Each row is a point. Each copy is the shape, with its points in the same order, stretched, turned, moved and blurred by noise. Say if it was mirrored as well.

Shape (5 x 2):
[[ 89   0]
 [-48  -3]
 [-16   2]
 [-42 -17]
 [ 50 -34]]
Copy 1 (5 x 2):
[[-37 -91]
 [ 28  48]
 [  6  16]
 [ 33  33]
 [  9 -69]]
Copy 1 is: mirrored
Copy 2 (5 x 2):
[[107 -25]
 [-18  29]
 [ 19  20]
 [-27   9]
 [ 42 -53]]
Copy 2 is: only turned
Copy 3 (5 x 2):
[[ 83  42]
 [-38   3]
 [-14  12]
 [-28 -10]
 [ 62   4]]
Copy 3 is: only turned

Shape (7 x 4):
[[ 66  10  72 -40]
 [ 17  11  17 -24]
 [ 48 -43  26 -30]
 [-44  31  11  31]
 [-24 -18 -49 -12]
 [ -4 -49  -2  11]
 [-37  11 -87  77]]
Copy 1 (7 x 4):
[[ 49  38  33 -55]
 [ -5   2  19 -19]
 [ 51  -8 -13 -36]
 [-60  27  -5  41]
 [-36 -60 -29  14]
 [ 12 -10 -48  15]
 [-59 -60  -2 118]]
Copy 1 is: mirrored
Copy 2 (7 x 4):
[[  11    2    1 -121]
 [  17   -5   -2  -30]
 [  62  -62   19  -66]
 [ -39   -1  -11   32]
 [  47  -26   13   45]
 [  14  -78   10   -1]
 [  15  -26  -64  118]]
Copy 2 is: mirrored
Copy 3 (7 x 4):
[[-90 -13   0  50]
 [-36  -1 -11   3]
 [-42 -53 -17  30]
 [  8  30  51 -30]
 [ 24 -14 -27 -45]
 [  6 -52   8 -15]
 [104   7  19 -21]]
Copy 3 is: mirrored
Copy 4 (7 x 4):
[[ 71  63  61 -23]
 [ 26  26  20 -16]
 [ 85  -1  48 -14]
 [-51   9  23  17]
 [  7 -31 -21  -6]
 [ 31 -39  37   9]
 [-47 -31 -43  83]]
Copy 4 is: only turned

Shape (11 x 8):
[[-10 -87  17  -8  15  81 -75  40]
 [ 17 -56  22  51  11   5 -31  36]
 [ 23  -6  26  37  43 -43  33  47]
 [ 75  25   9 -61 -26 -21  48  63]
 [ -9 -15   2 -69   2 -25 -21 -26]
 [ -8 -43   9  15 -56  65  52  43]
 [ 26  26  20  12 -10  68 -29 -46]
 [-43  35   9   1 -41 -36  22 -13]
 [ 85  -9  61 -61 -42  14  10 -49]
 [  6  -5 -31 -20 -36 -54 -19 -35]
 [-10 -49 -26  68  56  15  49  67]]
Copy 1 (11 x 8):
[[  16  -44   41   35  -50   81 -102    1]
 [  26   -9   13   66   -1    8  -33    6]
 [  21   12   36   52   83   -6   30   18]
 [  74   58   70  -53   53   22   26   53]
 [   3  -41   45  -77  -11  -10  -18   11]
 [   6   53   28   23  -55  102   19   24]
 [   7   34   11  -23  -30   15  -51  -83]
 [ -48   30   13  -37  -11  -32   45   12]
 [  78   30  110  -68  -42    3   -6  -56]
 [  11  -21  -18  -62  -28  -47    2   16]
 [   4   -9  -17   76   74   69   17   32]]
Copy 1 is: only turned
Copy 2 (11 x 8):
[[ 39 -99  18  36  46  69 -63  46]
 [ 40 -65  52  49  48   4  -6  29]
 [ 14 -14  40  12  49 -14  58  46]
 [ 66  48 -22 -21 -28  -3  30  61]
 [ 16 -24 -15 -60   6  -1 -31 -18]
 [ 27 -25  -7  82 -30  68  21   5]
 [ 33  21  12  45  51  48 -57 -28]
 [-31  10   8  -2 -23 -21  -6 -33]
 [107  38  14 -18   6  48 -22 -34]
 [ 22 -22 -18 -21  -4 -57 -21 -39]
 [-10 -55   3  71  63  15  70  50]]
Copy 2 is: only turned
Copy 3 (11 x 8):
[[-74 -85 -20 -37 -35  67 -48  40]
 [-21 -83  -3  46 -24   7  -7  22]
 [ 24 -30  31  57  25 -32  51  16]
 [ 88  12  18 -40 -10 -85  29  34]
 [ 34 -13 -16 -52  46   0 -62 -19]
 [ 29   0  10  11 -73  55 -20  70]
 [-15   8  21 -32 -70  30 -29 -71]
 [ 32  37  18  46  -1 -14 -60 -10]
 [102 -31  37 -82 -43 -11 -42 -59]
 [ 54  -1 -47   9   5 -34 -60 -39]
 [-24 -26 -17  74   9  46  70  71]]
Copy 3 is: mirrored

Shape (14 x 11):
[[ 24  14 -23 -23  27 -17 -43 -23  43 -34  19]
 [-30  97  14  36 -11  -9  58  64 -70 -69  20]
 [-19 -66   1   0  44 -20 -15  -8  43  28  32]
 [-11  63 -35  40 -47  20  67  15 -27 -56  29]
 [-24 -22 -41 -75  17  -6 -49   3  -8  56  14]
 [  9 -13  32 -68  15  22  52   1  12  24 -15]
 [  9  44  28  56 -73  27   6  29 -68 -74 -18]
 [-46 -14  -7 -66 -22 -39  -8 -11  40 -36   2]
 [-39  88  24  37  20  66  27  37 -47 -85 -35]
 [-14 -60 -68 -43  40  -6   5 -32   4 -10 -26]
 [-24  85  27  15 -23  67  43 -23 -68 -63  43]
 [ -3   9 -10 -16  33 -54 -10 -63  11  36 -41]
 [ 63 -11 -31 -58  54 -14 -12   0  24  16 -22]
 [ 15 -35  -6 -35  42 -58 -17 -31 -38 -52  22]]
Copy 1 (14 x 11):
[[  41  -24  -16    1    0   -8  -21  -17   38  -13   44]
 [  -7   67    1   46  -41  -48   55   51  -71  -90   14]
 [   7  -18  -21   49   16   24  -31   34    2   74   23]
 [   1   46   -5   59  -78   -9   30   12  -31  -74   12]
 [  28   16  -59   10   40    1  -64    2   -4   31  -19]
 [  51   50    8   33   33   61    0   14    5  -14  -11]
 [ -27   62   60  -19  -86  -10   18   -4  -65  -75   11]
 [  35  -22   17   55    3  -37  -47  -10    3  -17  -16]
 [ -58   83   32   16   -6   -4   64   -1  -14 -100    8]
 [  32  -21  -32   57   26   23    4  -41    2   39  -22]
 [ -22   89   10   43  -34   22    2  -25  -68 -113   61]
 [  65   40    6   31   19  -34   17  -32   -4   45   28]
 [  81  -23  -23  -25   40   35    9    5   30   -5    8]
 [  42  -51   -8   36   32   -2   -1  -29  -72  -19   29]]
Copy 1 is: mirrored
Copy 2 (14 x 11):
[[   6  -81  -13   -4  -15  -30  -11  -20   14  -48   -4]
 [  55   63  -60  -15   11  -59    6   48  -38  -44   77]
 [ -73  -59   46   11  -20   -9    1   -2  -20    7    5]
 [  44   38  -77    1   16  -30   63   -8  -36  -48   43]
 [ -19  -67    3  -20   -6  -12  -56  -44  -51   26    1]
 [   8   -8   35  -70  -11   -1   28    7  -39   14  -21]
 [  51   61  -66   34  -25  -28   14   33  -46  -54  -14]
 [ -20  -45  -28  -33  -72  -56    1  -35  -10    4    7]
 [  15   55  -70  -45   31  -60   -6   57  -35  -83    4]
 [ -41  -84   -6  -17   17  -67   24  -26  -46   15  -34]
 [  53   54  -39  -38    2  -29   30   -8  -87 -103   44]
 [  -7  -17   43    0   16  -63  -10  -47   12   -1  -22]
 [  25  -86   25  -26   27  -16   -6    2    4    6  -33]
 [   9  -81   31   14  -28  -82   -4    3  -57  -20   11]]
Copy 2 is: only turned
Copy 3 (14 x 11):
[[   4   36  -28   -8    3   21  -79   42   -2   -8    0]
 [ -41  121   24   15  -41 -103   10   62  -87   -4   -2]
 [  -6  -30    6  -27   19   23  -29   36   31   36   58]
 [ -48   65  -28   31  -62  -78   10   23  -51  -26   -4]
 [  15  -29  -16  -68  -22    7  -54   36  -46   64  -16]
 [  -4   21    5  -59    8   21   16  -35  -22   11   17]
 [ -44   61   54   62  -38  -38    5   24  -91  -36  -50]
 [   5    1   27  -71  -43   -2  -49   44    0  -35    9]
 [-114  113   33    7  -11  -49   -2   39  -74   -7  -32]
 [ -28  -57  -42  -44   23    0  -36   21  -31  -22   15]
 [ -77   96    8   24  -76  -55  -34  -23  -93    1    6]
 [  -4  -11   13  -40   35  -47  -71    2   23   33  -30]
 [  28   11  -43  -34   58   25  -33    7  -28   13  -11]
 [  11   -2    9  -16   35  -25  -84   29  -57  -24   48]]
Copy 3 is: only turned

Shape (17 x 12):
[[ 45  22 -20   4  26 -45 -15  45  46 -27 -91 -37]
 [-37 -21  10 -29  10  47 -15 -23 -44 -37  43  22]
 [ 12  19  -7 -40  59 -20  27  19 108  34  29 -10]
 [ 32  20 -26  31   2 -35  17  73  36 -59   6 -76]
 [-46 -10 -11 -13  30  26  21  36 -25  41  58  15]
 [-23   8 -41 -50   7  23  74 -13   7  52  60  -6]
 [-17 -23 -65 -73  -7  -1  20  25  40  24  60  22]
 [  5   9  34  16 -74  42 -71  16  -4 -35 -27  25]
 [-57 -16  21 -63 -25 -37  44 -26 -14   5  50  14]
 [-14  23  16  42 -19 -31 -20  61  53 -18 -27 -95]
 [ 71 -82  40  -7 -33  36 -49 -11  62 -64 -24  22]
 [ 31  11  18   1 -63  30 -19 -21  28 -13   7  67]
 [  7 -59  -3  42 -12 -11 -17 -31 -30  -4  36  14]
 [-35  30 -42 -15  34 -25  36 -10  67 -24  44  -6]
 [ 79  40  22  20  12 -14 -21  53  17 -36 -18 -87]
 [ 52  47  33  11   5 -49 -70  69  21 -33   1 -19]
 [ -4 -16 -28 -40 -37  30 -53 -53   9  17  27   0]]
Copy 1 (17 x 12):
[[  21  -17  -39   44   14  -32   48  -29  -83  -65  -48  -64]
 [  -1  -30   40  -47  -23  -10  -30   32   -2   -6   43   11]
 [   8   54   21  -11   30   11   81  -35   25  -69   15    0]
 [  17   27  -13    8  -27  -98   50   28  -36  -63   14 -103]
 [ -25   11   67   -8   15   -6   43   54   -8   17   39   14]
 [ -20   40   18  -85  -20   10   73   29   28   24   16   28]
 [ -36   -6    5  -56  -39   -2   89   11   -2  -39   70   27]
 [  16  -61  -25   69  -80    5  -22   11  -12  -38    7  -17]
 [ -28   15   31  -42  -46  -72   23  -17   -3   23    6   58]
 [  -5   15  -28   80  -20  -80   42   -2  -11  -37   -9 -107]
 [  72 -121   -5   12  -35  -28   22  -34   22  -77   27  -20]
 [  26  -38  -32   35  -65    9   13   13   36  -36   24   50]
 [  32  -53    4   12  -10  -69    0   29    2   44   50   14]
 [ -22   66  -17  -41    8  -45   39   -1   27  -71   28   17]
 [  66   19   15   43  -22  -56   35  -16  -60  -44   -8 -113]
 [  39   23   16  103  -18  -32   19  -20  -75  -68   39  -41]
 [ -17  -36  -23  -31  -70   16   14  -37   13   27   66    0]]
Copy 1 is: mirrored
Copy 2 (17 x 12):
[[ 63   2 -66  57 -47  -4 -31  46  24 -30 -75 -34]
 [-48   4 -37 -34  24  51 -12 -44 -50 -27  36  43]
 [ 20  43 -43 -27  46 -25  -8  29  99 -20  -1 -20]
 [ 23   0 -21  69 -31  15 -19  81  27 -85  32 -39]
 [-47  39  -6 -12  66  11   0  19 -27  22  49   4]
 [-26  36  -8 -52  41  -1  52 -17  10   8  61 -43]
 [ -2  32 -59 -56  43 -17  45  43  -6 -11  64   9]
 [-15 -16 -23 -15 -91  33 -49  42 -38 -11 -10  84]
 [-38 -37 -12 -42  33 -38  37 -24 -33 -40  38  18]
 [-12 -44 -30  61 -62 -20 -59  92  46 -46  -4 -51]
 [ 59 -59 -82 -31 -35  86 -18  17  36 -34 -15 111]
 [ 10  19 -16 -40 -63  13   4   4   3  -1   7 104]
 [ 10 -32 -40  31  10   8 -11 -34 -35  16  63  60]
 [-26  42 -58   8  14 -36  18  -6  58 -56  35 -15]
 [ 48  -7   4  36 -45  38 -80  48  24 -64  -1 -47]
 [ 38  16  -2  27 -34 -17 -93  69  -6 -67  -4  32]
 [ -5 -14 -69 -69 -30   4 -30 -27 -22  10  51  20]]
Copy 2 is: only turned
